Rows are points. The window is the flat piece filled in between its corners: a triangle in 3 columns, a solid with four corners in 4, and so on. A path goes straight from each point to the next, and from the last back to the first. List the points from which the path goes on through the window.
In the rows, zero is written as 100.

Window (3 x 3):
0:  57  54  79
1: 119 133  99
2:  96 132 118
Path:
(1): 113 126 143
(2): 104 119 125
(3):  87 146  93
(4):  84 136  83
(5):  94  90 138
(6): 109 121 126
(7): 108 193  94
(8):  61 109  64
(9):  68  36 102
(10):  74  50 105
(11): 57 92 53
(12):  84 131  99
Through the window after points: 2, 4, 8, 10, 12

Window (6 x 6):
0:  93 105  81 115 100 144
1: 100 120  24 149  86  92
2: 128 125  47  97 104 128
3: 150  85 139 114   8  43
4: 108 122 122  93 109  91
5: 115  62 143  60  68  62
Path:
(1): 119  97 135  89  38  75
(2): 133 145 120  70  28  67
(3): 128  46 161 118 111  90
(4): 132  69 126  93  98  85
(5):  80 139  86  79  60  85
(6):  81 111  45  76  72  96
(7): 122  98  95 129 106  93
(8): 128 109  64 142  89  94
(9): 101 115  63  95  69 102
(10):  92 121  79  92  67 100
(11): 170  68  90 124  96  52
(12): 153  80 127 108  68  67
Through the window after points: 4, 8

Window, 8 rows:
0:  66  98  84 101 101  98 118  14
1: 105  79  93 133  83 149 106  90
2:  99  82 115  95 147 103  82 134
3:  77 139  97 123  72 184 104  44
4: 175 161 156  97  48  84 146 116
5:  74  50  44  38  56 130  94 152
6:  55  58 125  75  92  58  99 122
7: 105 117 137 124 112  26  68  81
Path:
(1):  52  78  81  97  89  88 120 119
(2):  88  59 136  56  90  77  75 117
(3): 128  57 105  31 120 128  68  76
(4):  74 104 104 121 116  97 107  92
(5):  61  93  93 106  88 103 107  98
(6): 107  67  91  72  95 114  57  88
(7):  91  46 144  60  86 111  73  93
(8):  80 118  96 119 105  58 129 135
Through the window after points: 1, 3, 7

Window:
0: 111  44 116  37 124 155 104  87  93
1: 105  68 125 105  43 128 107  80  81
2:  41 139  47 162 147  57  90 133  93
3: 143 106 108 103  82  55 144  71  81
4:  83  73  91  45 121  51  75 107  62
5: 195  93 104 103  97  74  87 143  73
6:  60  70  78 109 126  75 113 141 110
7:  82 114  53  91  81 115 116  83 159
8: 107 112 149 106  98 137 110 151 117
Path:
(1):  97  79 117 126  96  81  90  88 141
(2): 160  61 142  88  83 101  73  46 129
(3):  98 127  71  97  91  93 136 139  60
(4):  70 112  64 102 114  78 103 124  75
(5):  82  73 102 106 141  66  82 113 110
(6): 124  65 104 125 117  53  76  95 127
(7):  83 124  53  83 101  92 129 116  65
(8): 101 101  57  85  71 142 134 138  83
(9):  82 113 103 113 111  88  94  90 151
(10): 114  93 122 141 115  69  80  87 105
(11):  75  93  62  68  93 104 129 154  54
(12):  85  96  81 108  62 112 137 125  31
(13): 104  65 118  95  90  98  90  92 119
(14): 126 102 108 105 116  53 125  68 129
(15): 120  97  83  94  43 108 133 128  20
(16): 106 108  69  90  93 103 118 112  88
Through the window after points: 4, 8, 12, 14, 16

Window:
0: 125 145  93 111  95 129 170 122  91 133 195
1: 128  70 128 102 107 118 109  95  67 142  90
2: 134 132  71  62 149  85 112  88 111  39  41
3: 164 129 120  90  66 110  89 107 114 103 103
4: 110 103  72  65 130  84  61 111 111  88  82
5: 109 101  81 113  92 117  95  53 124  99  88
6: 112 111 125  71  70  59  64  80  63  95 125
7:  97  84 187 109 181  98  69 151  43  98  93
8: 126  83  69 103  89  98 104 117 118  66 111
9:  37  90 107  90  45  75  91 186 127 125  47
10: 131 125  52 102 104 101  79  82  83  73  72
Path:
(1): 125  85 109  72  97 133  91 130 100  99 107
(2): 106 158 115 134 127  16 116 111  61 113 112
(3): 162 112 102 110 119  22 117 109  90 110 113
(4):  67 103 109  57 104 157  66 122 108  81  71
(5): 109 100 100  88 101 129 106 106 101  86 122
(6):  97 118  75 119 119  27 100 106  82 141  82
(7): 121  87  89  91  93  76 106 111 105 116  92
(8): 108 110 101  92 107 127  82 117  98  79 101
Through the window after points: 7

Window:
0:  43  94  49  34 105 122 145 151  73  37 103 120  44  77
1:  76 124  91  77 137 132  82  87   8  86 160 118 135 153
2: 115 104  93  56 169 102 101 111 112  34 125 104  46  71
3: 157 103  90  99  54  61  90  39 110 138 133  58 117 110
4: 113 122  88  67 125  54 109  21 153  77 145  79 149 102
5: 103 108 105 145 142  97  95  63 134  56 101  70  84 107
6: 120 100 164  58 101 104 137  88  98  95 108 148 165  86
7:  82 137 131 111 127 164  15  97 101 116 122 100 134 154
8: 128 124  90 112  66 119  64 125  87  61 155  92 105  68
9: 108 124  63 103  75 160  27  90  41  93  75  63 122 104
10:  67 106  71  91  86 112  79  18  40 163  97  99 141  49
11:  96 131  52  82  88 142 135  31  94 109  82 108  77  68
12:  87 151  65  79 108 105  80 130  81  87  83 157 106 122
13: 126  60 110  61  35 117  68 110  58  62 141 172 128  84
Path:
(1):  75  73  54  66 134 144 123 136  88 103 108 104  99 109
(2):  71 142  97  65  76  89  97  77  61  25 118 119  68  72
(3): 116 151 129  76  89 119  96  53  88  59 123 108 102 103
(4):  87  56  23  86 109  88  91 131  61 112 122 120 128  84
(5): 105  95  74  95 149 109  76  94  91 109 130 122 140 109
(6): 112 149 117  92  62 124  67  66  62  88 115  96 113 110
(7):  74 148 121  94  53  78  84  39  37 106 124 128  81 106
(8): 117  85  45  77 142 160  76 122  87  80 109  69 143 103
(9):  86  91  59  77 124 125 119 109 110  75 101 102  98  93
(10):  81 133 110  75  93  83  93  70  68  52 134 103  80  96
(11):  81 132 119  72  54 106  73  90  61  62 123 109 102  98
(12): 126  96  67  83 128 136  82  94  96 129 120 110 136  96
(13): 110  87  31 105 106 122  99  78 109 110 142  90 160  89
(14): 114 146 152  77  62  89  54  62  56  91  94  89  72  94
(15):  83 173 150  51  77 132  64  65  63  84 122  72  92 116
(16): 105  88  82  98 125 108  97  80 103  84 126 106 123  96
Through the window after points: 1, 7, 9, 13
